Each point is reached from the start by the listed moves, each made 0, 1 or 2 times, or once backwards (-1), plus a little noise. Is the number of moves made odd or even? Then give how often each move was made.

Moves:
(1): [  4.1  29.5   4.1 -20.8  -0.4]
(2): [-23.1  -4.0   0.4 -13.6 -17.0]
(3): [ 8.8 -4.9 24.3  7.5 -4.5]
Start: [-0.5 -7.6 -0.1  5.9 -9.2]
Points:
[-25.3   2.7  53.9 -26.9 -53.1] -> odd (1, 2, 2)
[-37.6 -36.6 -27.8   4.7 -21.8] -> odd (-1, 1, -1)
[-13.3 -32.2 -28.3  18.1  -4.3] -> even (-1, 0, -1)

Moves:
(1): [ 10.7  -4.9  -7.0   9.7   4.2   1.5 -17.8  -2.2  -5.6  -4.7   3.4  -7.7
  -7.1]
(2): [ -3.4  19.2 -15.2 -16.0  -8.3  22.1  -3.7   8.6  -3.3   1.8   4.1  -2.0
  10.9]
(3): [  6.6   3.4  13.3   3.0  -7.1  -2.2   7.1  -4.0   3.5   1.9 -11.9  -0.4
   7.1]
(4): [-12.0  18.0 -13.2  20.0  -0.7  -2.5   8.9   9.5  16.1 -10.5  12.1 -10.2
  -0.4]
(5): [  3.3   7.5   5.5  -6.4  17.3   0.7  -3.7 -16.1  -3.4   5.3   7.4  -8.7
   7.8]
(6): [ -8.6  -2.3   6.2  -0.2   3.8  -0.6 -16.6  -6.3   7.8 -12.5   1.0   2.0
   3.3]
(7): [ 22.0 -19.4 -14.2   1.3   3.4  11.9  19.6 -18.9   1.7  -5.7   9.6   7.4
  -8.8]
(8): [ -7.3 -14.6  13.3  -9.5   1.1   6.1   3.4  14.7  -0.7   0.5  16.6 -10.3
   7.9]
(9): [  4.5   6.6  -4.1 -14.8  -8.6 -11.8  -9.9  -4.0  -3.3   0.9  -3.7   1.1
  11.2]
(10): [  5.0 -12.7 -10.7  14.4  -2.9   3.9  -1.3   0.6  21.9  11.2  -5.5 -29.9
   5.6]
(11): [  4.2  -7.3  -1.4   5.5  -7.0   2.2   4.3  -9.0 -14.8   0.2   0.4   0.1
   5.3]
Start: [ -9.5   4.1   3.1   7.1  -1.3   2.5   3.2 -12.1  -4.9 -11.5  -6.6  15.2
   0.4]
Points:
[-19.2  45.2 -24.0  40.5 -29.1 -13.3  51.6   8.0  46.7  -1.5  -8.4 -28.4
  27.1] -> odd (-1, 0, 1, 2, 0, -1, 0, 0, 1, 1, 0)
[-61.2   8.9  17.3 -78.5 -28.1   7.8 -31.8  27.9 -17.4 -45.5  32.1  45.6
  42.7] -> odd (-1, 1, -1, 0, -1, 2, 0, 2, 2, -1, 0)
[-14.3 -35.3 -30.8 -27.5   4.2  84.3   6.8   5.4  45.2   9.0  17.2 -32.4
  19.6] -> even (-1, 2, -1, -1, 0, 1, 1, 1, -1, 2, -1)
[ 11.7 -44.4 -36.4  -5.2   0.3  56.9  16.1  15.2  -2.9   3.0  49.2 -39.2
   6.0] -> even (1, 1, -1, 0, 0, -1, 1, 2, 0, 1, 0)
[-85.5  75.5 -23.5   0.3   3.6  40.3 -42.5  24.2  11.9 -43.8  55.0 -30.9
  51.0] -> odd (0, 2, -1, 2, 1, 2, -1, 1, 0, 0, 1)
[-22.2  20.1 -19.6  29.4  -6.3  40.1  48.0 -21.3  45.5 -25.3  35.4 -38.8
  46.0] -> odd (-1, 1, 1, 2, 1, 1, 1, 1, 0, 1, 1)

Moves:
(1): [  7.0   4.2   5.5  -6.9   1.4  -8.5 -13.3  -3.7   1.0   0.7   3.5   2.8
  -4.5  -8.6  -0.8  -8.4   2.7  -3.4   6.0   6.7   2.5   9.0]
(2): [ 8.0  1.1 -8.2 -1.0 -7.8  4.1 -0.1  0.5  8.5 -2.4 -1.2  5.7 -1.2  3.1
  1.0 -4.1  1.5  6.6  2.1 -1.9 -2.3 10.1]
(3): [-1.7  3.2  1.1 -4.2  3.9 -1.8  1.1 -6.5 -2.9  2.1  0.1  4.2  0.6  1.3
 -0.4  6.5  0.0 -1.5  4.6  5.7  2.1 -1.0]
(4): [-1.0  0.4  4.2 -4.3  0.6 -3.0 -0.7  1.5  0.5  2.2 -4.4  0.4 -0.5  0.1
 -0.5  4.1  2.9  8.3 -0.8  0.2 -0.6 -0.2]
(5): [-3.7 -2.9 -6.4 -6.7  3.1  2.7 -6.9  6.9  1.0  4.5  2.4 -1.4  5.8 -0.9
  1.7  0.0  2.4 -3.3 -6.2  8.2  3.6 -2.8]
(6): [  8.0  -4.3   4.9 -12.3   2.0   6.1   0.6  -4.8  -1.3   4.4  -0.4   3.4
   3.2  10.5   8.1  -5.4  -0.8   0.9  -7.8  -2.7   5.4  -4.4]
(7): [ 8.5  3.8 -2.4  4.9 -2.2 10.0 -0.6  6.0 -2.2 -9.6  5.8  3.6  2.2 -8.7
  0.5  0.2  6.2 -7.9 -6.3  8.1  0.5  1.8]
(8): [ -5.1  -4.7   5.2  -2.5 -10.1   4.5   7.9   4.3  15.8   1.9   1.0  -3.4
   8.9   5.5   5.8   0.3   5.5   5.6   1.6   5.2  -0.5  10.0]
(9): [-10.1  -5.8  -7.2   4.0  11.7  -4.8   6.3  -5.7  -6.5   6.2  -2.5   4.1
   0.1   2.3   6.6   1.0   8.1   6.2  -9.1  -3.9  -3.9   2.7]
(10): [-4.9  2.2  0.0 -3.8  3.6  6.6  2.0  3.7 -1.7  4.7 -6.1 -2.3 -2.1 -2.0
 -0.6 -3.4  1.7 -1.0  2.8 11.7  1.9  8.8]
(11): [ -6.8  -0.5   2.3   2.3  -4.1   8.8   1.7   1.7   0.8   5.6   2.3  -4.0
   0.3 -12.0  -1.9  -0.7  -3.0  -0.4   0.2   3.6 -12.4  -0.5]
(12): [ 8.7 -1.5 -9.3 -5.6 -5.5  0.2 -5.1  9.9 -8.9  0.6  7.2 -1.7 -3.7  8.2
 -5.3  1.8  4.4 -4.3 -8.3 -2.7 -0.1 -0.2]
(13): [-3.6 14.6 -1.5  1.5 -3.9 -0.8  4.7  6.1 -7.9  0.1 -2.9 -4.7 13.9  6.0
  4.8 -0.6  5.7  3.6  6.7 -7.1  5.0 -1.3]
(14): [ -1.6   0.7  -0.4   0.3  -5.6  -4.8   7.4  -1.3  -3.9  -3.0 -15.1  11.1
   6.2   4.7  -9.0  -0.8  -3.2  -2.7  -1.0  11.6   2.8   6.1]
(15): [-3.6  6.6 -7.2  0.4 -4.6  3.4  0.6 -9.3  1.2 -7.8 -1.3 -3.1 -2.0 -3.0
 -1.3  7.4 -1.1 -0.8 -5.8 -0.2 -3.6  7.4]
(16): [-2.7 -3.5 -4.2  0.7 -5.2  0.5  4.7 -7.3  3.3 -2.0 -0.1 -1.9 -5.0 -2.0
 16.1  1.5 -4.8  2.6 -2.1  6.5 -1.0  4.1]
(17): [ -1.4  -1.6  -6.9   4.8   4.0  -2.4 -10.1  -3.4  -9.9  -5.7   3.1   6.2
   4.3   5.7  -0.4  -6.5   4.0   5.9   7.1   3.6  -3.0   5.5]
(18): [-0.2  4.1 -2.8 -5.8  3.0  0.4  1.9  2.5 -1.2 -2.6  9.0 -2.4  1.8 -0.7
  5.1 -2.5  0.6  2.0  4.0 -6.8 -7.3 -1.1]
(19): [  0.6   6.2   6.3   6.5   0.8   0.7  -0.6   2.3  -4.5   4.1  -0.8   2.3
   6.9   4.7  18.8   2.0  -8.4 -10.8   8.4  -0.7  -2.6   4.5]
(20): [ -5.7 -10.7   6.1   5.9  -7.7   5.2  -0.4   8.9  -3.7  -5.1  -3.4  11.8
   0.3  -3.9   0.6   1.0  -1.7   0.4   7.4  -6.6  -0.8   3.6]
Start: [ -5.7   7.3   0.8   6.7  -1.5   2.9  11.2   3.7  -1.2   6.7  -3.9   9.0
  -3.3  -3.1   0.4   9.2 -11.0  -0.7   1.9  -3.3  -2.0   7.0]
Points:
[-68.4 -18.6 -20.4 -13.0   6.3  54.5  53.8  31.7  25.6  23.4  -8.4  16.6
  28.8 -18.9  24.9  12.5  32.8  42.4 -10.1  31.0 -27.8  42.3] -> odd (-1, 1, 1, 1, 2, 0, 1, 2, 2, 2, 1, -1, 0, 0, 0, 0, 0, 2, -1, 1)
[ -1.2  20.1 -41.2  -9.4  31.5  -9.2  -0.2  27.9 -94.9  14.1 -11.9  43.4
  26.1  41.0 -30.8 -10.1  50.7  21.8 -17.2   0.1  14.5   4.2] -> even (0, 0, 1, 1, 0, 1, 1, -1, 2, 1, 0, 2, 2, 1, -1, -1, 2, 0, -1, 0)
[  1.2  18.6 -52.7 -57.5 -30.7 -43.2  21.8 -16.7  -9.1  10.1 -25.8  37.7
  19.7  54.2  28.8   7.1  34.3  56.3 -26.8   2.5  15.2  61.6] -> even (2, 2, 1, 2, 1, 1, -1, 1, 2, -1, -1, 2, 2, 2, 1, 2, 0, 1, -1, 0)
[  6.3  11.3   4.0 -79.5  33.4 -22.7  12.2 -34.4  -0.6  40.8 -23.2  35.4
  -2.9  13.7  62.5   6.0 -15.2  -9.5 -23.7  68.6  20.4  35.2] -> odd (2, 0, 2, 2, 2, 2, 0, 0, 1, 1, -1, 0, -1, 2, 0, 2, -1, 2, 1, -1)
[ 21.7  20.8  -4.0   7.0 -74.1  51.9  52.2  28.9 -20.4 -31.2 -19.4  21.5
  35.8  39.2  63.6  32.5 -33.2 -58.7 -36.7  13.9  21.8  31.9] -> even (-1, -1, -1, -1, 0, 2, 2, 1, -1, 0, -1, 2, 1, 2, 2, 2, -1, 0, 2, 1)
[-24.3  10.7 -31.5 -15.3  21.8 -32.1  36.7  -8.1 -11.0  35.5 -33.8  46.5
   7.1  51.8  47.2  11.0  -1.0  25.9  27.9  47.0 -20.8  79.8] -> even (0, 2, 2, 2, 0, -1, -1, 1, 2, 2, -1, 1, -1, 2, -1, 1, 1, 2, 2, -1)
